Each row is a point. Any point is a mix of the corners, with weights that add up to 1. It lies inside the corners' shape when no weight is negative. Say inside or outside, and name the corners with a negative weight.

Corners:
(1): [ 0.4 -6.1 -0.2]
(2): [-3.1  3.0 -4.2]
(3): [-0.4  0.1  8.0]
(4): [ 4.2  3.0 -2.4]
Points:
[-0.5  2.4  2.7] -> outside (1)
[0.2 1.3 2.0] -> inside
[ 2.4  0.0 -1.4] -> inside
[ 2.3 -1.8  4.8] -> outside (2)
[-0.1  2.3  3.5] -> outside (1)
[ 2.2 -2.5  3.5] -> outside (2)
[ 2.9 -2.0  2.4] -> outside (2)

Corners:
(1): [-1.1 -2.9  4.1  2.3 -1.1 -6.4 -0.5  2.7  0.7]
(2): [-2.4  0.6 -1.2  3.4  1.2 -5.7 10.1 -1.3 -0.1]
(3): [-2.0  1.7  0.8  6.3 -6.0 -6.3  3.8 -3.2  2.9]
(4): [ 0.9  5.2  1.0 -4.3 -2.0  3.9 -1.4  0.9 -2.9]
(5): [-3.8  1.3 -3.1  3.8  1.9 -4.7 -1.8 -3.1 -4.3]
(6): [-4.5  1.2  0.8 -2.4 -1.2  5.8 -1.1  1.3  3.4]
(7): [-2.8 -1.8 -3.8 -6.1 -6.4  5.2 -2.9  0.7 -0.1]
(8): [-1.3  2.0 -2.8 -0.4  0.3 -5.4 -4.3 -2.7  3.0]
(9): [ 4.2 -3.7  4.2 -2.1 -0.9  3.4 -3.3 -2.4  0.1]
(10): [ 1.8  2.1 -4.3 -0.9 -2.4  5.8 -3.1  4.0  1.6]
Points:
[-0.8 -0.6  0.5 -0.4 -3.6  0.9 -2.3  0.8  0.4] -> outside (2, 8)
[-4.4  2.6 -3.2  0.4 -2.6 -1.6  1.2 -2.6 -0.5] -> outside (1, 9, 10)
[-1.2  1.9 -1.1  0.0 -0.8 -2.5 -0.5 -1.3  0.7] -> inside
[-1.6 -1.0 -1.0  0.2 -1.6 -1.6 -1.4 -0.7  0.9] -> outside (4)
[-0.7 -0.8 -2.5  2.0 -1.4 -3.7 -1.2 -0.7 -0.3] -> outside (4, 6)

Corners:
(1): [-2.6  0.5 -0.2 -0.2 -3.5  3.2 -3.0 -2.0  1.1 -0.2  2.8  0.8 -0.7  3.8
  2.1  0.5  7.4 -1.7]
(2): [ 0.0 -0.3 -0.4  3.8 -6.6  0.5 -4.4 -0.4 -0.1  0.0  1.8 -2.1  3.1  2.8
  3.9 -3.0  1.0  3.2]
(3): [ 0.7 -5.1  5.8 -2.1 -0.8 -2.0  1.4  0.1 -0.6 -0.9 -4.1 -3.7 -3.2  3.5
 -6.3  4.2 -2.5 -7.6]
(4): [-0.2 -0.9  5.4 -4.5  1.7  0.5  5.2 -2.8 -5.1 -1.6  1.8  0.1 -5.5 -4.6
 -4.1  2.1 -6.9  0.6]
(5): [-5.1  2.3 -4.3  4.0  6.3 -1.1 -5.6 -0.1 -0.8  1.5  1.3 -2.9 -1.3  0.8
 -0.6 -2.2 -0.9  5.1]
(6): [-3.4  1.5 -3.0  1.8 -3.0  2.4 -2.1 -0.8  2.2  1.1 -6.0  3.4  1.8  0.8
 -1.7 -1.1  1.9 -0.9]
(7): [-1.9  5.1  1.7  4.5  1.4  0.3 -3.2  3.8  2.4  3.0  4.4 -2.5  6.4 -0.4
  1.5 -0.2  1.9 -0.2]
(8): [-1.0 -2.5  7.1 -1.2  1.6 -3.9  1.9 -6.4  2.9 -0.8 -3.0 -2.5 -2.7 -3.2
 -5.0  1.0 -0.7  3.0]
(9): [-3.8 -6.7  4.6  1.9 -1.2 -1.9  1.1  2.1 -0.3 -1.1 -2.5 -1.9 -6.1 -5.9
 -2.6  5.6  0.7  1.2]
(10): [ 1.8 -2.2  3.9 -4.2  3.2 -0.1  5.9 -1.9 -2.5 -0.3 -3.2 -0.2 -1.0  4.0
 -2.0  6.2 -1.1  5.1]
(11): [-0.8 -4.5  2.5 -1.3  0.1  1.8 -3.7 -3.2  0.6  2.0 -0.3 -2.0 -1.6 -2.5
 -4.6  7.9 -2.5 -0.4]
(12): [ 4.7 -3.1  4.1  1.3  3.4  3.8  1.5 -0.5  0.4 -2.1 -0.8  1.5 -6.6 -3.0
 -2.9  1.6  0.6 -0.3]
(13): [-4.8 -1.4  0.3  7.6 -0.3  1.0 -4.0 -3.2 -0.2 -6.4  0.7 -0.1  4.6  2.9
 -2.7  1.5  0.5 -5.0]
(14): [-1.7 -0.3 -1.6  0.6 -1.0 -2.1 -8.3  0.0 -4.9 -0.9 -0.2  2.8  5.0 -0.9
  1.8 -1.6  3.3 -1.1]
(15): [-4.0  0.5  1.2 -1.8 -4.6  1.6 -5.4  2.3  2.3 -2.3  0.3 -1.0  6.3  5.3
 -4.5 -0.7  2.9  4.3]
(16): [-5.2  1.2  3.5  3.0 -3.4  2.3 -9.9 -0.7  0.7  1.6  0.4  6.8  5.9  8.4
  4.7 -4.5  2.0  2.0]
(17): [-6.5 -2.8  2.3  0.8  4.6  6.6 -1.2  2.1  0.9  5.0 -0.3 -8.7  7.1  3.2
  1.0 -2.4 -0.2  4.1]
(18): [ 0.6  6.8  5.3  0.7 -3.1  7.3 -4.1 -0.7 -4.2 -1.6 -2.1 -1.5  1.7  4.3
 -0.8  3.1  4.3 -2.5]
(19): [-0.2 -3.2  4.0 -5.8  4.9 -0.1  4.1 -1.3  3.4 -4.7 -5.2 -4.3 -4.7 -2.8
  1.0  4.2 -6.2 -1.3]
Points:
[-0.3  1.2  0.9  0.7 -1.3  0.9 -3.3 -1.4 -0.8 -1.7 -0.3 -0.8  0.7  0.0
 -1.5  1.0  0.8 -1.3] -> outside (9, 10, 16, 17)
[-2.2  0.2  2.4 -1.2  0.0  2.0 -3.2 -0.1  0.4  0.9 -0.2 -0.5 -0.2  0.1
 -0.4  0.7  2.1 -0.5] -> outside (2, 10, 13)
[-0.2  0.9  1.6 -0.7  0.2  0.8 -2.1 -1.2 -0.6 -0.6 -0.1  0.4 -0.8  0.8
 -0.8  0.4  0.0  0.6] -> outside (9, 13, 17)
[-1.0 -2.6  1.7 -0.1  0.0  3.3  0.4 -1.2 -0.8 -1.5 -1.8 -2.6 -2.2  1.0
 -2.7  3.0 -1.0  0.1] -> outside (7, 8, 14, 16)
[-1.5 -2.6  3.9  1.0 -0.6 -0.3  1.2 -1.1  0.0 -1.1 -1.4  0.1 -0.4 -0.5
  0.0  0.3 -0.3 -0.6] -> outside (5, 11, 15, 18)
[-1.0 -1.1  6.4 -0.6  1.8  2.2  0.0  0.8 -0.3 -2.7  0.3 -1.3 -4.0  2.8
 -4.7  6.8 -1.2 -3.4] -> outside (2, 6, 8, 14, 17)
[-2.6  0.8  0.9  1.1 -0.2  2.4 -2.8  0.1  0.2  2.5  0.0 -0.1  1.7  0.3
 -0.2 -0.7  2.0  4.1] -> outside (3, 13, 19)
[-2.5 -0.7  2.4 -0.2 -2.0  0.9 -2.1 -0.6  0.4 -0.1 -0.6 -1.4  2.6  1.9
 -1.2  1.9  0.6  0.3] -> outside (5, 12)
[-1.2 -2.1  1.9 -0.2 -0.8  0.2 -0.7 -1.9 -0.9 -2.3 -1.4  1.0 -2.6 -0.3
 -1.3  2.6  0.7  2.0] -> outside (3, 7, 17)
